Each row is a point. The last column is the point's height on a tilted bowl or saddle (a function of degree 2), plus a little noise. Along how many of its main directions does it bend up, bend down or stay straight?

Points:
[[26, -8, 32],
[26, 67, 39],
[88, 22, -60],
[6, 45, 40],
[2, 37, 37],
[-2, 40, 39],
[-22, -71, 53],
[36, 30, 18],
[81, 25, -47],
[-7, -7, 32]]
Directions: 1 up, 1 down, 0 straight

Points:
[[10, 30, -52, -18],
[-36, -33, -66, -80],
[-6, -15, 43, 8],
[67, -19, -2, 44],
[57, -5, -10, 51],
[27, 18, -3, 53],
[65, -53, 43, -44],
[31, 26, 9, 43],
[87, -27, -27, 10],
[19, -32, -5, 41],
[31, 39, -9, 38],
[95, -20, 49, -28],
[-2, 40, 21, 9],
[0, -21, -29, 27],
[-10, -1, -1, 57],
[58, 25, -4, 53],
[62, 51, -30, 18],
[53, -11, 20, 40]]
Directions: 0 up, 2 down, 1 straight

Points:
[[-5, -27, -74, 12],
[-71, -21, -9, 50],
[14, -2, -1, -8],
[-26, 26, -43, 7],
[-42, 26, -2, 12],
[9, -23, -56, 4],
[-32, -1, 34, -5],
[-35, 20, -31, 10],
[-6, -30, 30, 3],
[-46, 1, 4, 11],
[5, -22, 32, -3],
[-23, 31, 21, -4],
[12, 27, -34, -7],
[-13, -27, 6, 3],
[-95, -10, -30, 95],
[23, 7, 34, -7]]
Directions: 2 up, 0 down, 1 straight

Points:
[[73, -16, -2, -8, -12],
[77, -52, -66, -14, 61],
[13, 33, -18, 15, -22],
[23, -74, -48, -19, 79],
[49, -52, -20, 37, -1],
[49, 28, 17, 38, -6],
[25, 17, -21, -28, -5],
[51, -11, 29, -23, -24],
[11, -31, 15, -47, 1],
[17, 45, 26, 33, 7],
[-29, -3, 24, 51, 32],
[-8, 0, 52, -7, -37],
[47, 34, -26, -49, 80],
[7, -5, -4, -24, -33],
[-14, -15, 28, 80, 93],
[11, -39, -39, 9, -10],
[-10, 31, -45, 53, -15],
[-40, -9, 17, -32, -35],
[-26, 22, 23, -95, 7],
[-79, -45, 25, -37, 56],
[22, 16, 51, -11, -39]]
Directions: 2 up, 0 down, 2 straight

Points:
[[0, -36, -15, -37, 21, -15, -36],
[25, 47, -12, 8, 19, -95, -88],
[12, 23, -3, -53, 11, 16, -32],
[0, -38, -9, 16, 43, 46, -56],
[5, -15, -15, -2, -6, 11, -20],
[-6, 36, -32, 30, 14, 15, -39],
[-13, -42, 25, -23, 55, -7, -45],
[-8, 10, -38, -37, -71, 35, -78],
[-54, 9, -15, 33, -18, -10, -40],
[32, -19, 39, 2, -22, -18, -29],
[-6, -1, 28, 13, -10, 14, -25],
[-18, 18, 21, 6, 2, 26, -28],
[-24, -26, -18, -1, -1, -19, -29],
[12, -4, 0, -4, -60, 33, -57],
[3, 27, -44, 42, 1, -9, -34],
[-4, 18, 38, 9, 4, 22, -31],
[26, 21, 2, -14, 45, -33, -38],
[-33, 4, 7, -17, 5, 24, -16],
[-21, -35, 6, -29, -16, 11, -20],
[-9, 25, -7, -20, 26, 36, -32],
[4, 16, 16, -25, -11, -8, -19],
[37, -7, -40, 45, -35, -23, -40],
[-64, -32, -8, 27, 28, 16, -47],
[-3, 17, 28, 30, -5, 19, -36],
[18, 1, 18, 8, -5, -10, -18],
[28, -34, -24, 10, 5, 6, -35],
[-11, 25, 45, 20, -17, 11, -36],
[-18, 34, 22, -9, -23, -55, -46],
[-15, 4, 26, -17, -48, -18, -35],
[6, 54, 27, -23, 13, -22, -32],
[47, -18, 86, -16, -1, 2, -45],
[8, 14, 2, 10, 12, -42, -25],
[1, -29, 34, -14, 9, -60, -44],
[27, -40, 6, 21, -5, 66, -85],
[36, 56, 34, -9, -36, -18, -53],
[-43, 32, -14, -11, 44, 31, -41],
[-1, 35, 4, -29, 11, -36, -38],
[20, -21, 7, -21, 35, 6, -29],
[10, 19, -14, 63, -27, 17, -42],
[-6, 26, -10, 39, -11, 9, -31],
[-13, 12, -29, -24, 26, 8, -27],
[10, -2, -38, 19, -17, -20, -32],
[24, -9, 11, -6, 25, -50, -35],
[-2, -5, 78, -17, -11, -19, -18],
[23, 52, 36, 57, 1, 6, -56]]
Directions: 0 up, 4 down, 2 straight

Points:
[[27, -2, 43, 10, -2, 12, -19, 33, -17],
[20, 52, 1, -34, 19, 19, -7, 0, -30],
[-74, 23, -17, 23, -3, -15, -36, -6, 19],
[-48, -33, -37, -22, -7, 27, -6, -51, -39],
[-5, 30, 26, -26, 33, 14, 43, 9, -31],
[73, -14, 7, 19, -30, -38, 2, -39, -6],
[28, 7, -17, 26, 24, 13, 16, -4, -4],
[-62, -30, -41, 17, 27, -14, -9, 49, -7],
[-22, 15, 5, 20, -36, 57, 16, -58, -28],
[67, 18, 32, -9, 12, 8, -36, -18, -36],
[-32, 35, 6, 18, 6, 0, -8, -35, -1],
[-48, -2, -7, 47, -25, 7, 45, 27, 4],
[-10, -21, -19, -7, 1, -17, 4, -45, -23],
[-26, 64, 57, 3, -26, 17, -5, 4, 9],
[-54, -39, -84, 18, -78, -31, 3, -30, -95],
[22, -4, -45, 13, -36, -27, 1, 8, -12],
[35, 42, -27, -38, 17, -21, 8, -35, -38],
[-12, -27, -1, -8, 21, -14, -18, -33, -11],
[4, -6, 56, 24, 12, -6, 58, -24, -44],
[12, -33, -7, -18, 12, -5, 10, 4, -4],
[10, 41, 28, 1, 12, -22, 23, -43, -26],
[75, -5, 39, -47, -18, 14, -42, -30, -44],
[-24, 9, 3, 41, -28, 16, 14, 18, 12],
[-2, 2, 27, 7, -31, 2, -19, 49, -5],
[-42, 23, -8, 41, 3, -12, -34, 17, 5],
[16, -40, 33, 5, 14, -20, 11, 4, -15],
[17, -3, 12, 31, -6, 5, -58, 12, 2],
[1, 1, 7, -53, -9, -19, -54, -27, 4],
[-33, -2, -24, 43, -26, -32, -42, -41, -21],
[18, 9, -22, -9, 55, -25, -60, 12, 8],
[-46, -28, -51, 20, -12, 25, 31, 39, 4],
[-16, -23, 20, -44, 14, -24, -3, -1, -16],
[-5, -1, -11, -11, -41, -1, 27, -3, -13],
[-95, -9, 14, 1, 50, -41, 41, 7, -15],
[7, 4, 5, -20, -7, 32, 6, 46, -1],
[-7, 9, -29, -35, 8, 4, 21, -27, -27],
[-36, -61, 29, -18, -46, -12, -8, -11, -39],
[-1, -45, -10, 5, 22, 2, -18, -10, 2],
[-11, -21, 5, 35, -17, -16, 17, -13, -11],
[20, 15, 61, -30, 14, 22, -5, -14, -52],
[15, 20, 3, 2, -50, 19, -2, 3, 0],
[31, -9, 19, 15, 27, 10, -4, -50, -35],
[11, -16, -33, 11, -39, -23, 23, 1, -16],
[-19, -3, 44, 15, -4, -13, 5, -52, -27],
[-6, -17, 14, -12, -26, 11, 57, -32, -46],
[40, -23, -13, -14, 20, 8, -13, 13, 14],
[29, 1, 12, 33, 25, 8, 1, -35, -24],
[0, -15, -18, -38, 22, -8, -13, 32, 3],
[18, -13, 18, 21, -4, -16, -9, 7, -2],
[6, -28, 62, 5, -30, 6, 16, -30, -43],
[2, -25, -33, -14, -5, 9, -40, 35, 20],
[-19, -42, 24, 6, -12, -16, 39, -44, -48],
[-21, 58, -66, -22, -62, 6, 16, -3, -32],
[11, -20, -13, 31, -70, 17, -29, 17, 18],
[10, -34, 25, 17, -22, 22, -4, 0, -4],
[-18, 30, 33, -5, -3, 57, -14, -16, -6],
[-18, 2, -41, 38, 27, -9, 14, -17, -14],
[-5, 3, -5, 0, 15, -19, 45, 4, -10],
[28, 20, 32, -7, 33, 11, -51, -41, -36],
[-12, 4, 5, -37, 17, -6, 18, -27, -20],
[7, 4, -19, -14, -7, 17, 15, -48, -36],
[22, 6, -21, 7, 47, 11, 10, -17, -9],
[-17, 41, -25, 5, -2, 19, -17, -44, -16],
[-41, -6, 57, 34, 2, -2, 0, -38, -31],
[-21, 30, 0, -57, 16, 11, -11, -42, -15],
[-20, -31, 43, 15, 33, 12, -30, -54, -52],
[-5, 1, -18, 54, 33, 41, -3, -13, -5],
[49, -40, -10, 16, -5, -3, -39, -70, -23],
[-61, -5, 48, -46, 47, 10, 7, 40, -25]]
Directions: 2 up, 4 down, 2 straight
